Each row of a before or after table is a point. The points were changed in one or more steps. Then noise was added and the rows were shuffled. The steps act on columns, c1 being the first. Write out the steps. A step turns or swaps two columns, mirrors them in a line or flattens them onto one, adds a multiple of one to another, or multiplies or shifts one. Angles are multiples of 10 degrees, from the lower column toward the higher: turns from -170 to 170, lines from 10 to 170 but not 90. Use the fewest steps. Two steps may share a column if one is a turn and the other turns, adds or multiplies; they go together, in the order done. Otherwise the lowest column goes first.

Before, 12 rows:
[[-0.31  0.84]
 [ 0.64  0.13]
 [ 0.26 -0.43]
 [ 0.26 -0.22]
 [-0.58  0.15]
 [-0.83 -0.01]
 [ 0.03  0.22]
 [ 0.14 -0.25]
 [ 0.47 -0.29]
 [ 0.49  0.44]
 [-0.24 -0.48]
 [-0.07 -0.16]]
After (12 x 2):
[[ 0.03 -0.26]
 [ 0.71  0.52]
 [ 0.37 -0.25]
 [-0.46  0.12]
 [ 0.05 -0.40]
 [ 0.65  0.10]
 [ 0.11  0.81]
 [ 0.18 -0.28]
 [-0.13 -0.13]
 [-0.49 -0.51]
 [ 0.12  0.22]
 [-0.81 -0.02]]
Steps: add 0.5 times c2 to c1

Before (10 x 8):
[[-0.21 -0.45 -0.69  0.70  0.29  0.49  1.07 -0.10]
 [-0.44  0.38 -0.64  0.50  0.18 -0.29  0.16  0.67]
 [-0.20 -0.58  0.35  0.84 -0.21  0.18  0.86  0.16]
 [ 0.48 -0.75 -0.72  0.49 -0.22  0.27 -0.12  0.07]
 [-0.55  0.04 -0.59 -0.13 -0.32 -0.05 -0.24 -0.27]
 [ 0.05 -0.68 -0.79 -0.27  0.72  0.52  0.04 -0.03]
 [-0.40  0.22 -0.92 -0.24 -0.29  0.24  0.35 -0.35]
 [ 0.09  0.36  0.29 -0.10  0.64 -0.49 -0.11 -0.35]
 [ 0.02  0.15  0.47  0.68 -0.01  0.39  0.09  0.07]
 [ 0.12  0.53 -0.61 -0.21 -0.35 -0.41  0.38  0.51]]
After (10 x 8):
[[-0.27  0.19 -0.93 -0.22 -0.28  0.25 -0.34 -0.33]
 [ 0.06  0.39  0.30  0.11  0.63 -0.46  0.02 -0.32]
 [-0.28  0.33 -0.64 -0.38  0.17 -0.30  0.35  0.66]
 [-0.36  0.06 -0.53  0.33 -0.33 -0.02  0.04 -0.33]
 [ 0.11  0.57 -0.62 -0.24 -0.33 -0.41 -0.36  0.47]
 [ 0.05 -0.70 -0.76  0.10  0.78  0.48 -0.25 -0.03]
 [-0.15 -0.58  0.35 -1.17 -0.27  0.14  0.34  0.21]
 [ 0.37 -0.76 -0.75 -0.11 -0.23  0.23  0.50  0.06]
 [-0.12 -0.46 -0.67 -1.32  0.30  0.49  0.07 -0.15]
 [-0.01  0.14  0.47 -0.41 -0.03  0.44  0.52  0.06]]
Steps: multiply c1 by 0.7; turn c4 and c7 by 120 degrees

Before, 14 rows:
[[ 0.00  0.12  0.02  0.17  0.69 -0.06 -0.77  0.39 -0.05  0.65 -0.57 -0.12]
 [ 0.24  0.04 -0.50 -0.11 -0.48 -0.53  0.60 -0.10  0.16  0.08  0.42 -0.05]
 [-0.15 -0.76  0.00 -0.31  0.57  0.11 -0.52  0.26 -0.17  0.61 -0.91  0.24]
 [ 0.52  0.10 -0.71  0.02 -0.15  0.38 -0.27  0.06  0.71  0.22  0.43  0.04]
 [-0.65 -0.56  0.40  0.60  0.89 -0.58  0.30 -0.84 -0.63 -0.12 -0.34  0.22]
 [ 0.21 -0.38  0.21  0.26 -0.62  0.00 -0.25 -0.10  0.32  0.77 -0.46 -0.14]
 [-0.36 -0.48 -0.26  0.13  0.64  0.18 -0.48  0.63 -0.67 -0.04  0.03  0.30]
 [ 0.29  0.38  0.10 -0.14 -0.32 -0.37 -0.24 -0.74  0.02  0.12 -0.03  0.54]
 [ 0.57 -0.07  0.26  0.81  0.83 -0.21 -0.21  0.17  0.09  0.03 -0.81  0.46]
 [-0.62 -0.32 -0.76  0.49 -0.14 -1.14 -0.58 -0.34  0.25  0.82  0.05  1.02]
 [-0.42 -0.53 -0.24  0.54 -0.33 -0.54  0.19  0.29  0.68 -0.61 -0.19 -0.18]
 [ 0.33 -0.49 -0.40  0.00 -0.41 -0.54 -0.64 -0.26 -0.02  0.49  0.07  0.07]
 [-0.31 -0.78  0.54 -0.11  0.45  0.04 -0.08  0.56 -0.05  0.18  0.21  0.08]
 [-0.22  0.16 -0.08  0.87  0.30 -0.41  0.34 -0.52 -0.50 -0.17 -0.33  0.67]]
After, 14 rows:
[[ 0.19 -0.42 -0.21 -0.10 -0.62  0.01 -0.26  0.01  0.32  0.77  0.55 -0.21]
 [ 0.31  0.41 -0.37  0.12 -0.34 -0.35 -0.19  0.69  0.03  0.13 -0.02  0.87]
 [-0.62 -0.34  0.60 -0.50 -0.16 -1.12 -0.59  0.61  0.22  0.82  0.14  1.61]
 [-0.23  0.15 -0.07 -0.69  0.30 -0.39  0.30  0.51 -0.48 -0.17  0.63  1.07]
 [ 0.52  0.11  0.71 -0.17 -0.13  0.40 -0.25  0.18  0.73  0.26 -0.35  0.10]
 [-0.34 -0.46  0.47 -0.14  0.62  0.21 -0.46 -0.47 -0.67 -0.05 -0.01  0.44]
 [-0.03  0.14  0.13  0.05  0.70 -0.09 -0.80 -0.36 -0.03  0.65  0.58 -0.15]
 [ 0.57 -0.09 -0.22 -0.50  0.84 -0.24 -0.23 -0.24  0.09 -0.02  1.03  0.73]
 [-0.34 -0.75 -0.32  0.03  0.44  0.01 -0.07 -0.70 -0.06  0.17 -0.19  0.11]
 [-0.42 -0.52  0.29 -0.43 -0.28 -0.52  0.18 -0.18  0.68 -0.59  0.37 -0.27]
 [-0.17 -0.78  0.09  0.63  0.55  0.13 -0.51 -0.27 -0.14  0.60  0.73  0.37]
 [ 0.25  0.01  0.45 -0.07 -0.49 -0.54  0.60  0.23  0.19  0.04 -0.47 -0.07]
 [ 0.36 -0.48  0.28 -0.02 -0.42 -0.52 -0.65  0.40  0.00  0.48 -0.08  0.13]
 [-0.64 -0.55 -0.64 -0.45  0.89 -0.59  0.33  0.63 -0.62 -0.12  0.52  0.34]]
Steps: turn c3 and c8 by -160 degrees; turn c4 and c11 by 160 degrees; multiply c12 by 1.6
